Each row of a before or after table is a point. The points were changed in one or more steps. Then noise was added and the rows were shuffled. The steps act on columns, c1 being the first. Write out the steps. A step turns or swaps two columns, mirrors them in a line or flattens them onto one, adds a multiple of one to another, or multiplies or shifts one. Angles are multiples of 10 degrees, from the lower column toward the higher: turns from -170 to 170, lines from 10 to 170 but not 90. Use the fewest steps. Two steps may share a column if one is a turn and the other turns, adds or multiplies; they go together, in the order done. Otherwise the lowest column goes first.
In the rows, 128 means zero.

Before, 8 rows:
[[148 129]
 [201 108]
 [ 48 125]
 [159 124]
 [ 78 105]
 [ 73 137]
 [162 100]
 [159 141]]
After (8 x 2):
[[132  48]
 [114 155]
 [131 160]
 [126 147]
 [119  74]
 [155 162]
 [151  79]
 [146 202]]
Steps: turn c1 and c2 by 90 degrees

Before, 11 rows:
[[113  73  82 176 159 153]
 [128  91 152 102 131 127]
 [153 148 109 179 151 132]
 [166 102 132 162 127  71]
 [102 153 101  35  48 117]
 [103 143 146 135 187  77]
 [133  75 144 169 170 146]
 [139 117 123 213  84 112]
 [131  49 141 151 111 161]
 [130 134 141 153 160 111]
 [180 152 136 102 150 130]]
After:
[[177 151 134 143 186 125]
 [186 133  83 128 185 154]
 [163 139 149 147 108 118]
 [124  97 167 178 162 111]
 [138 147 131  47 179 128]
 [ 88 170 136 162 122 124]
 [122 127 145 142 167 118]
 [203 158 126 103 141 132]
 [101 144 110 122 187 136]
 [113  95 110 108   9 137]
 [140 175 156 113 156 114]]
Steps: turn c1 and c2 by 110 degrees; flatten c3 and c6 onto the line at 150 degrees; mirror c4 and c5 in the line at 60 degrees

Before, 14 rows:
[[109 129 161  81 177 141  89 136 173]
 [169  88 103 160 122  74  81  87 116]
 [ 75 136  82 114 106 169 110 126  69]
 [ 74  92  64 142 126 103 122 169 101]
 [152  83 102 156  66 159  83 172 111]
 [122  58 168 153 131 139 118 144  81]
 [141  53 172 167 114 145 100  86  79]
 [113 151 117 106 221 116 142 149 162]
 [111 138  87 136 119 189  64 204 100]
 [112 117 146 167 136 118  40  83 114]
 [ 97 129  24 122 161 175  96  70 128]
 [158 176 156 108 209 137 151 113 168]
 [ 99 120  50 120 163 165  76 138  84]
 [128 144  68  67 172 165 100  79  88]]
After, 14 rows:
[[142  51 172 170 116 145 103  85  79]
 [164  89  99 160 126  71  81  87 116]
 [158 175 159 111 179 137 149 117 167]
 [113 139  86 134 122 189  66 209  98]
 [152  84 101 156  85 159  84 171 110]
 [115 123 142 170 132 116  38  84 114]
 [101 125  48 119 151 167  77 138  82]
 [108 127 165  78 155 143  83 130 173]
 [ 77 136  80 116 113 173 108 121  68]
 [121  58 168 151 126 141 117 144  82]
 [128 146  68  68 154 167  99  80  88]
 [ 96 128  26 120 153 178  98  71 129]
 [111 153 116 105 192 119 142 148 161]
 [ 78  97  66 142 128 101 121 169 100]]
Steps: multiply c5 by 0.7

Before:
[[171 137  85 153  87 124  84  92 106 177 173  98]
 [123  78 109 122 171 114 164 146 135 149 135 150]
 [ 69 144 150 134  86 175 111  75  68 115 142 122]
 [ 98 151 157 123 122 186 122 107 114 147 124  98]
 [145 144 102 121 148 146 125 142 157  76  89  47]
 [151 116  85 139 165 114 130 134 160 131  63  96]
 [144 108  99 121 173 142 116 154 104 153 119 146]
 [138 151  80 193 126 132  88  93 123 144 165  79]]
After (8 x 12):
[[159 143  40 120 144 136 123 144 143  75 218 131]
 [119  79 146 121 171 110 165 148 116 145 135 148]
 [177 112  88 138 170 100 131 134 168 132 245 150]
 [216 137  87 154  88 113  86  90  98 175  47 155]
 [ 11 145 124 131  84 181 109  74 145 115  11 117]
 [148 148  65 194 128 117  88  92 102 143  85 159]
 [159 109 132 120 174 127 118 155 151 156  96 163]
 [ 71 152 101 126 119 196 120 108 138 146 108 109]]
Steps: multiply c1 by 2; turn c3 and c6 by 20 degrees; turn c3 and c12 by -70 degrees; turn c9 and c11 by 120 degrees; multiply c11 by 2
